Each wall is flat, endless, passes through zero and stands at right angles to its row. A trip goes straight from one point to another. List the walls that it crosses, first one first.

Walls:
(1): | -1.6 | -5.9 |  2.3 |
(2): | -2.0 | -1.0 | -1.9 |
Trips:
| -4.3 |  4.5 |  1.5 | to | -1.8 | -4.9 | -1.2 | -> 1
| -1.0 |  3.8 |  1.4 | to | -5.6 |  1.4 | -1.6 | -> 2
|  3.4 | -4.8 | -2.5 | to | -3.3 | -7.8 |  2.2 | -> none
| 0.8 | 3.4 | 0.6 | to | -3.0 |  6.4 |  6.4 | -> none
|  3.2 | -3.7 | -0.2 | to | 1.4 | 5.5 | 0.2 | -> 1
|  2.1 | -2.7 | -4.8 | to | -0.1 |  2.5 | -0.4 | -> 1, 2
| -4.4 |  0.9 |  1.1 | to | -0.8 |  0.3 |  8.7 | -> 2
|  1.1 | -2.8 |  2.0 | to |  1.6 | -1.5 |  3.2 | -> none

Walls:
(1): | -3.4 |  1.0 | -1.0 | -0.1 |  1.9 |  2.9 | -7.3 |  7.6 | -6.8 |
(2): |  0.9 |  0.9 |  2.1 | -1.4 |  3.1 | 11.6 | -0.8 | -4.3 |  1.2 |
Trips:
| -1.7 |  3.2 | -6.7 | -2.7 | -5.9 | -4.8 | -4.2 | -2.3 | -1.3 | to | -1.3 |  1.2 |  1.0 | -2.1 |  0.8 | -1.6 |  2.3 | -1.4 |  0.2 | -> 1
|  0.1 | -6.5 | -2.3 |  4.1 |  0.3 |  4.9 | -2.6 | -1.2 |  0.5 | to | -4.4 | -3.1 | -2.5 | -3.5 | -1.9 | -0.3 | -1.1 |  0.7 | -4.2 | -> 2

Walls:
(1): |  2.6 |  0.2 |  3.4 |  4.2 |  0.8 | -0.9 | -5.0 | -3.5 | -2.6 | -3.0 | -4.1 |  2.4 |  5.4 | -3.9 | -6.1 |  2.1 | -4.8 | -3.3 |
(2): | -4.7 | -1.0 |  1.4 | -0.5 | -1.3 |  2.3 | -0.7 | -2.3 |  2.4 | -3.4 | -2.3 |  3.6 | -0.8 | -6.1 |  1.0 |  1.0 |  4.1 |  0.0 |
(3): | -0.5 | -4.1 |  0.0 |  1.6 |  1.2 | -0.4 |  0.6 | -2.3 |  0.9 | -2.1 | -1.6 |  4.8 |  1.1 |  8.2 | -1.2 | -1.4 | -4.8 | -3.8 |
(4): | -7.5 |  0.2 |  3.3 |  1.7 |  2.8 |  1.0 |  3.0 |  1.7 |  1.5 | -5.7 | -2.1 | -0.2 |  2.2 | -1.1 |  6.3 |  0.4 | -6.9 | -1.3 |
Trips:
|  0.6 |  5.3 | -2.5 | -2.5 |  3.8 |  0.9 | -4.2 | -1.6 |  3.4 | -2.4 |  0.3 |  3.8 |  1.4 |  2.5 |  1.4 |  3.6 | -6.2 |  0.9 | to |  3.9 | -1.0 | -4.2 | -1.1 | -0.7 |  3.1 |  0.3 | -3.5 | -1.5 |  2.0 | -1.7 |  0.8 |  2.6 |  1.0 |  6.2 |  1.2 | -0.3 |  1.6 | -> 1, 4
|   1.2 |  -2.5 |   2.0 |   1.6 |   2.2 |   7.0 |  -0.2 |  -6.5 |   0.1 |  -0.2 |  -6.3 |   0.1 |   2.3 |  -4.8 |  -3.6 | -10.3 |   3.3 |   0.6 | to | -0.1 |  2.3 | -0.4 | -1.4 |  1.4 | -3.8 |  3.1 | -4.8 |  2.2 |  4.4 |  6.0 |  1.7 |  3.5 |  0.1 |  0.1 | -0.4 |  0.6 |  2.2 | -> 3, 1, 2
|  1.1 |  2.6 | -2.2 | -3.1 | -3.1 |  1.9 |  5.1 | -2.0 | -0.6 |  2.0 | -1.6 |  1.9 | -7.6 |  3.2 | -4.5 |  4.7 | -2.9 | -1.1 | to |  1.4 |  0.8 |  6.4 |  3.1 |  4.8 |  2.1 |  0.9 |  1.0 |  0.8 | -1.4 |  4.7 | -2.2 | -3.8 | -1.8 |  3.9 | -2.5 |  4.4 | -1.3 | -> 3, 2, 4
| -1.2 |  3.0 |  3.0 | -2.4 |  0.8 |  7.0 | -9.2 | -0.6 |  7.3 | -2.3 |  6.0 | -1.9 | -4.8 | -2.8 |  0.2 | -0.1 |  1.4 | -0.9 | to |  1.4 | -3.1 | -3.0 |  4.9 |  1.1 |  3.6 |  3.2 | -0.4 | -1.9 | -5.0 |  4.2 | -3.6 | -4.9 |  0.6 |  5.4 |  4.5 |  0.7 | -4.5 | -> 4, 3, 2
|  3.9 | -1.6 | -0.2 | -0.5 | -4.6 |  0.4 |  1.9 |  3.3 |  2.7 |  0.2 | -6.6 |  3.2 |  4.4 |  1.1 |  3.0 | -3.2 | -8.9 | -5.0 | to | -3.3 |  1.1 | -1.8 |  0.9 | -2.9 | -0.8 |  0.9 |  4.0 |  1.7 | -0.1 | -4.0 | -2.3 | -3.0 | -8.2 | -4.2 |  4.3 | -0.4 |  3.3 | -> 2, 3
|  4.7 | -4.3 | -1.9 | -2.8 | -3.0 | -3.1 |  0.2 |  4.1 | -1.5 |  6.4 | -0.9 | -5.1 |  3.3 |  2.0 |  1.4 | -1.2 | -2.6 | -3.7 | to | -0.2 |  3.6 |  3.4 | -0.9 |  4.0 | -4.7 |  2.6 | -5.3 | -1.3 |  4.2 |  1.0 | -0.1 | -0.5 |  1.3 | -0.3 | -0.1 | -0.5 | -1.7 | -> 1

Walls:
(1): |  -1.1 |   2.6 |  -2.4 |   3.3 |   3.9 |   0.4 |   4.2 |   0.2 |   1.2 |  -1.0 |   5.2 |  -5.9 |   6.3 |   3.9 |  -5.8 |   1.1 |  -7.2 |   0.0 |  -6.7 | -12.0 |   1.4 |   0.9 |  -0.6 |  -4.3 |   3.3 |  -3.3 |   0.4 |   4.1 |   2.9 |  -6.9 |  -2.5 |   6.4 |  -2.9 |  -1.6 |  -3.5 |  -5.4 |   4.0 |  -8.8 |  -3.0 |  -0.5 |   2.3 |   4.0 |  -7.5 |   4.5 |  -1.7 |  -4.9 |   5.7 |   4.7 |
(2): | -3.5 | -4.4 | -2.5 | -2.8 | -2.9 |  4.7 | -6.6 |  6.2 |  1.9 | -3.7 |  5.4 |  0.4 | -1.9 |  0.7 | -0.4 | -3.6 |  0.4 | -6.1 | -1.5 |  2.4 |  2.3 | -1.1 | -3.4 |  3.0 |  2.1 | -4.6 |  4.7 | -0.9 |  2.1 |  0.8 | -1.7 | -2.0 |  3.2 | -0.7 | -2.5 |  2.8 | -2.1 | -6.4 |  0.3 |  0.8 | -2.0 | -0.7 | -5.6 | -0.4 | -6.3 |  4.5 |  2.3 |  3.6 |
(3): |  0.1 | -1.4 | -0.9 |  1.6 |  0.2 | -7.3 | -6.2 | -1.1 |  0.9 |  1.3 | -4.1 | -0.1 |  2.0 |  2.2 |  0.2 |  3.4 | -0.8 |  2.2 |  2.8 | -2.9 |  2.9 | -1.7 | -4.7 |  3.5 | -0.9 |  3.4 |  3.2 | -0.9 | -6.1 |  1.4 | -0.1 |  6.2 |  1.4 | -3.2 |  3.5 | -3.9 | -3.4 | -0.4 |  1.6 | -4.7 | -4.7 |  2.9 |  1.0 |  2.3 | -1.6 |  5.1 |  1.8 |  3.4 |
(4): |  -0.3 |  -1.3 |  -0.7 |   0.2 |   3.5 |  -4.2 |  -0.9 |   1.6 |   6.3 |  -3.0 |  -3.1 |  -3.1 |  -2.7 |  -3.1 |  -1.6 |   3.2 |   5.2 |  -3.9 |   0.2 |  -3.6 |  -2.7 |   2.2 |   1.4 |   4.2 |   0.9 |  -6.0 |  -3.4 | -10.0 |   2.3 |  -6.7 |  -0.5 |   4.6 |  -3.0 |  -5.9 |  -3.1 |  -2.8 |   5.5 |  -0.3 |  -2.4 |  -1.8 |   0.0 |   5.6 |  -1.1 |   0.1 |  -2.5 |   3.0 |   0.2 |  -3.9 |
Trips:
|  2.5 | -0.1 | -2.2 | -7.6 |  0.2 | -1.1 | -3.6 | -0.7 | -2.1 |  2.7 | -5.0 | -2.1 | -4.6 | -2.5 |  3.5 | -0.8 | -0.4 |  2.6 | -2.0 | -0.9 |  0.5 | -1.0 | -4.2 |  1.7 | -1.5 |  5.0 |  0.6 |  0.1 | -6.1 |  0.9 | -0.5 | -2.1 |  2.5 | -2.8 |  0.2 | -2.8 |  6.3 |  0.0 |  0.7 | -2.3 |  4.1 |  3.1 |  1.9 | -0.5 | -3.7 | -8.7 | -4.1 |  5.7 | to |  2.0 | -0.7 | -4.6 |  1.2 | -7.0 | -7.0 | -4.3 | -3.9 | -3.1 | -2.5 |  3.0 |  1.6 |  1.2 |  1.3 |  0.7 | -0.4 | -0.6 |  3.4 | -5.0 | -4.1 | -1.4 |  3.2 | -2.1 | -3.1 |  3.6 | -1.4 | -0.2 |  3.5 | -0.3 |  4.6 |  2.2 |  2.8 |  0.3 |  1.0 |  1.1 | -7.5 |  4.8 | -3.6 | -2.8 | -4.7 |  2.2 |  4.1 | -0.4 |  0.0 |  3.3 | -3.0 |  2.3 | -1.0 | -> 1
|  -0.7 |  -1.5 |  -0.5 |   1.5 |   0.9 |   2.1 |   1.3 |   4.8 |  -2.3 |   1.7 |  -1.7 |   4.6 |   3.8 |  -1.1 |  -1.2 |   2.5 |   6.9 |   1.2 |   3.4 |   1.7 |   6.0 |   5.5 |   0.4 |  -5.9 |   0.8 |   2.8 |  -2.0 |  -1.9 |  -0.4 |   3.5 |  -2.8 |   3.0 |  -1.6 |   3.7 |   7.1 |  -1.4 |   6.3 |   4.9 |  -1.4 |   4.4 |   4.2 |   1.8 |   3.5 |   1.1 | -12.0 |  -2.2 |  -2.1 |   7.2 | to |  3.6 | -5.8 |  6.4 | -5.6 |  4.8 |  5.4 | -5.1 |  1.7 | -0.9 |  1.1 |  3.5 |  2.9 | -1.1 | -2.0 |  0.1 |  3.9 | -4.1 | -2.2 | -1.8 | -3.8 |  0.3 |  1.9 |  3.4 | -4.7 |  4.7 | -3.4 | -2.4 | -4.3 | -0.8 | -3.8 | -1.2 |  0.4 | -2.0 | -5.5 | -2.8 |  0.3 | -0.9 | -0.8 | -1.6 | -0.3 | -0.2 | -1.4 | -1.8 |  1.3 |  4.0 | -5.1 |  4.4 | -4.8 | -> 3, 4, 1, 2
|  0.1 | -0.7 |  2.0 |  4.5 | -0.3 |  0.6 |  2.7 |  1.6 | -2.3 | -0.1 |  0.7 |  3.2 | -0.4 | -6.8 |  2.1 |  1.1 | -2.3 |  1.2 | -0.8 |  1.4 | -0.4 |  2.4 |  2.2 |  2.7 |  1.1 | -5.4 |  2.0 | -1.6 |  3.5 | -1.2 | -2.3 | -7.1 |  7.3 | -2.3 | -1.2 |  0.9 | -3.5 | -7.3 |  2.5 | -0.4 | -5.2 | -0.4 | -0.8 | -1.6 | -6.3 |  0.0 |  0.6 |  3.4 | to |  0.2 | -2.2 | -2.5 | -5.4 |  0.4 | -1.5 | -2.1 | -4.3 | -0.7 | -4.6 | -1.0 | -2.3 |  5.6 |  0.3 |  0.9 | -0.4 | -0.2 |  1.6 |  2.9 | -3.7 |  2.2 | -3.1 |  0.4 |  1.7 | -8.1 |  5.5 | -1.8 | -1.9 |  0.6 |  1.2 |  6.7 | -3.6 | -1.1 |  1.9 | -2.3 |  3.1 |  3.3 |  4.4 | -2.9 | -0.2 |  1.6 |  0.0 | -0.2 | -0.4 | -0.7 |  0.4 |  1.7 |  1.4 | -> 3, 2
| -2.7 | -0.6 | -1.1 |  0.3 |  2.6 |  0.2 | -2.3 | -2.0 | -1.3 | -0.1 | -0.9 | -1.2 |  5.0 | -3.2 | -2.2 | -1.3 |  5.7 |  1.4 |  5.1 |  4.8 |  2.2 |  1.2 |  4.1 |  0.7 |  0.6 |  0.0 |  3.5 |  2.1 | -3.8 |  2.2 | -0.7 |  3.0 |  2.3 | -0.3 | -4.6 |  4.9 | -3.2 | -1.2 |  4.6 |  2.7 | -0.2 | -1.0 | -3.6 | -3.8 | -1.3 | -0.6 | -0.3 | -0.7 | to | -8.6 | -4.6 | -1.6 |  5.2 | -2.2 | -2.4 |  1.2 |  0.6 | -1.2 |  2.0 | -0.7 |  5.7 | -6.6 |  4.5 | -1.1 | -2.3 |  5.3 |  2.5 |  5.0 |  3.5 | -0.9 |  4.3 | -1.3 | -1.5 | -7.9 | -1.8 |  8.2 |  1.1 |  2.4 |  0.9 | -3.1 | -2.8 |  0.7 |  5.5 | -5.3 |  0.6 | -0.9 | -0.1 |  0.4 |  1.3 | -2.1 |  1.2 |  2.8 | -5.2 |  2.1 | -0.1 | -0.3 |  0.3 | -> 3
| -3.2 |  6.5 |  5.6 | -2.7 | -0.2 |  0.8 |  4.4 |  0.4 |  1.6 | -2.3 |  0.3 |  3.6 | -4.3 |  1.3 |  4.5 |  1.9 | -2.6 |  4.8 |  0.5 | -4.5 |  4.0 | -0.1 | -5.2 |  3.0 |  2.8 | -0.3 | -2.6 | -3.0 | -7.2 | -6.5 |  2.1 |  1.0 | -2.6 |  2.6 |  1.7 |  1.0 |  1.4 |  8.2 | -0.1 | -2.8 |  2.2 |  1.4 |  2.6 |  1.7 |  0.3 | -0.1 | -3.8 |  1.6 | to | -1.1 |  0.8 |  3.0 | -2.3 | -1.6 |  0.7 |  2.6 |  2.2 | -4.1 |  6.8 |  3.3 |  2.3 |  2.1 |  4.2 | -1.7 | -1.4 |  1.4 |  1.1 | -1.3 |  9.0 | -4.4 | -3.1 |  1.9 | -6.9 | -4.2 | -0.3 |  4.4 | -5.1 |  1.0 |  1.0 | -1.7 |  6.3 | -1.9 |  2.1 | -1.5 | -2.4 | -2.8 | -5.2 | -1.1 |  2.8 | -1.6 | -1.9 |  3.6 | -2.6 |  6.4 | -2.7 | -3.5 |  1.6 | -> 4, 3
